Each point is reached from the start by the listed moves, each made once or not at all, plus a little noise. Say if it took an odd or an even number of moves. Then give how often each move was made.
In the rows, zero is written as 128.

Moves:
(1): [159 106  67 101]
(2): [153 187 120 113]
(3): [174 109 187 159]
Start: [129 172 119 104]
Points:
[207 130 115 110] -> even (1, 0, 1)
[174 154 177 137] -> odd (0, 0, 1)

Moves:
(1): [185 159 134 105 114 119]
(2): [115 177 137 132 118 146]
(3): [143 100 174 134 137 144]
(4): [131 126 141 179 127 111]
(5): [109 147 112 135 191 118]
(6): [151 105  85 136 146 178]
Start: [108 104 136 141 142 106]
Points:
[ 93 142 189 206 203 112] -> even (0, 1, 1, 1, 1, 0)
[147 154 138 176 189  70] -> odd (1, 0, 0, 1, 1, 0)
[135 199 150 179 182  89] -> even (1, 1, 0, 1, 1, 0)
[168 151 210 176 125 113] -> even (1, 1, 1, 1, 0, 0)
[187  99 143 188 215 136] -> odd (1, 0, 1, 1, 1, 1)

Moves:
(1): [148 126 142 136 155 119 124 121 115 131 133 155 133 138]
(2): [130 156 126 110 158 138 125 125 129 124 123 124 131 127]
(3): [109 131 153 150 129 128 156 133 114 105 101 110 115 127]
(4): [125 169  98 169 146 132  92 141 122 134 123 119 131 127]
(5): [116 106 110 106 149 112 106 150 138 115 118 115 138 129]
(6): [117 111 137 139 138 142 140 114 132 146 123 122 133 121]
(7): [138 130 107 143 123 111 143 118 157 112 130 131 124 130]
(8): [126 119 116 118 126 140 138 156 138 124 126 126 118 128]
(9): [136 125 154 129 118 122 118 132 174 140 130 122 122 145]
(10): [132 143 120 130 143 109 131 124 118 157 122 120 125 132]
(11): [120 147 139 131 130 129 147 103 115 119 168 129 150 154]
Start: [125 114 119 129 146 130 141 124 104 108 135 119 150 133]
Points:
[118 130  81 178 198  92 103 135 178 146 114  80 156 149] -> even (0, 0, 0, 1, 1, 1, 1, 0, 1, 1, 0)
[100 139 148 140 249 112 173  95  71 107 128  99 183 163] -> odd (1, 1, 1, 0, 1, 1, 0, 0, 0, 1, 1)
[131  89 138 147 193  99 152  93 167 105 169 127 185 181] -> even (1, 0, 0, 0, 1, 1, 1, 0, 1, 0, 1)
[100 149  58 133 238 136 107 164 116 140 103  76 164 130] -> even (0, 1, 0, 1, 1, 1, 0, 1, 0, 1, 0)
[120 144 102 190 160 139 152 121 173 116 169 100 160 167] -> even (0, 0, 0, 1, 0, 1, 1, 1, 1, 0, 1)
[ 92 178 130 153 206 123 115 138 125  74 129  71 168 172] -> even (0, 1, 1, 1, 1, 0, 0, 0, 1, 0, 1)

Moves:
(1): [149 123 131 124 132 150 133 104 113 123 113 128 111 128 120]
(2): [131 119  88 155 126 135 139  99 140 137 139 137 114 136 141]
(3): [133 164 122 145 176 114  95 117 103 149 160 128 119 129 121]
(4): [123 120 148 170 162 123 132  93 132 116 138 119 141 126 137]
(5): [138 119 145 113 123 115 139 130 137 157 112 134 120 100 141]
(6): [117 148 133 129 140 140  91 149 138 127 135 156 109 117 105]
(7): [124 141 134 136 135 119 152 126 122 115 116 125 120 132 119]
(8): [158 131 123 144 137 133 131 132 127 127 127 135 147 120 129]
(9): [134 139 136 136 120 142 128 136 128 127 143 110 123 127 122]
(10): [136 112 127 132 122 151 139 120 118 143 132 144 135 154 123]
(11): [133  93 116 140 141 156 136 135 113 118 149 141  98 126 140]
(12): [138 113 124 127 116 123 127 126 143 117 154 134 140 133 126]
(13): [134 144 116 110 148 160 149 138 134 125 147 135 118 121 141]
(14): [132 113 111  94 144 110 120 135 158 129 114 118 122 134 113]
Start: [133 113 129 122 135 138  92 130 136 124 110 126 159 115 120]
Points:
[143 117  67 105 176 150 140 116 178 117 116 129 122 126 123] -> even (0, 1, 0, 0, 0, 0, 1, 0, 0, 0, 0, 0, 1, 1)
[180  98 122 183 244 210 131  66  89 108 196 155 117 140 123] -> even (1, 0, 1, 1, 0, 0, 1, 0, 0, 1, 1, 1, 1, 0)
[171 103 123 206 184 144  97  55 141 175 193 136 155 124 134] -> odd (0, 1, 1, 1, 1, 0, 0, 0, 1, 1, 0, 1, 0, 0)
[132  91 131 130 186 114  89 103 170 113 106 107 167 121 114] -> even (0, 0, 0, 1, 0, 0, 0, 0, 0, 0, 0, 0, 0, 1)
[174 128 106 187 249 125  79  79 158 172 131 171 134 112  98] -> odd (0, 1, 1, 1, 1, 1, 1, 1, 0, 1, 0, 0, 0, 1)
[182 143 136 135 221 233 101 133  89 157 168 175  60  98 100] -> odd (1, 0, 1, 0, 1, 1, 1, 0, 1, 1, 1, 0, 1, 0)
[150 125 100 194 225 136 101  59 140 145 157 110 139 158 100] -> odd (0, 1, 1, 1, 0, 0, 1, 0, 1, 1, 0, 0, 0, 1)
[199 113  67 139 233 214  80 143 152 183 190 184  85 101 117] -> even (0, 1, 1, 0, 1, 1, 0, 1, 1, 1, 1, 0, 1, 1)
